Each row of a before or after table is a point. The points were changed in one or more steps. Then noise was added and the rows were shuffled. The steps act on how far a point lies along the listed directions, d1 being the first. What was done? A step turns or swaps two directions, mirrors them in a line or flattens them onto one, adds a multiple of one to another, or multiplies one. Angles are multiples of 10 degrees, from the lower direction toward the higher: turns from -170 to 170, lines from 10 to 170 but not 90. Use the fewest steps. Two steps may share a direction if one is a turn and the other turns, adds or multiplies; they go together, in the order done. Otherwise the lowest direction goes first.

Directions:
(1): [ 0.39 -0.28]
(2): [-0.28 -0.39]
Before (12 x 2):
[[-0.08  0.22]
 [ 0.47  0.47]
 [-0.46 -0.29]
 [-0.08 -0.11]
 [-0.14 -0.30]
 [-0.42 -0.40]
 [ 0.10 -0.45]
 [-0.89  0.17]
 [-0.10 -0.39]
 [ 0.06  0.39]
 [-0.11  0.17]
 [-0.03  0.32]]
After:
[[-0.18 -0.38]
 [-0.18 -0.27]
 [ 0.02  0.32]
 [-0.48 -0.33]
 [ 0.03 -0.45]
 [-0.07  0.20]
 [-0.86  0.31]
 [-0.04  0.26]
 [ 0.55  0.37]
 [-0.51 -0.19]
 [-0.10 -0.09]
 [ 0.14  0.36]]
Steps: turn d1 and d2 by 10 degrees

Directions:
(1): [ 0.12  0.63 -0.20 -0.47  0.14  0.00]
(2): [ 0.39  0.23  0.12  0.19 -0.60  0.28]
(3): [-0.68  0.32  0.20  0.10 -0.26 -0.03]
(4): [-0.17 -0.16 -0.73 -0.05 -0.33  0.00]
Before:
[[-0.34 -0.10  0.12  0.43 -0.30  0.08]
 [-0.08  0.17  0.12  0.23  0.10 -0.19]
 [ 0.44  0.11 -0.26 -0.03  0.09 -0.06]
 [-0.38 -0.47  0.32  0.66 -0.83  0.02]
 [ 0.04  0.08 -0.18 -0.04 -0.08 -0.17]
 [ 0.33  0.06 -0.31 -0.23 -0.09  0.14]
 [ 0.22  0.25 -0.37  0.09 -0.42  0.22]
 [-0.09 -0.03 -0.60 -0.27  0.13 -0.13]
 [ 0.23  0.22 -0.28 -0.04 -0.05  0.20]
 [ 0.02  0.65  0.23 -0.05 -0.07  0.08]
 [ 0.27  0.34  0.03 -0.12 -0.34  0.11]]
After (11 x 6):
[[ 0.23  0.01 -0.61  0.00 -0.15  0.20]
 [-0.74 -0.07  0.00  0.45 -1.03  0.02]
 [ 0.38  0.26  0.01 -0.12 -0.30  0.12]
 [-0.22 -0.36 -1.50 -0.28 -0.27 -0.14]
 [ 0.02  0.30  0.39  0.19  0.26 -0.18]
 [ 0.29 -0.23 -0.71 -0.16 -0.30  0.15]
 [ 0.43 -0.14 -0.36  0.09  0.00 -0.06]
 [ 0.38  0.72  0.65 -0.11  0.26  0.11]
 [ 0.00 -0.04 -0.47 -0.04 -0.20 -0.17]
 [-0.47  0.14 -0.05  0.30 -0.37  0.09]
 [ 0.11  0.04 -1.07  0.06 -0.72  0.22]]
Steps: turn d1 and d3 by -30 degrees; multiply d4 by 3
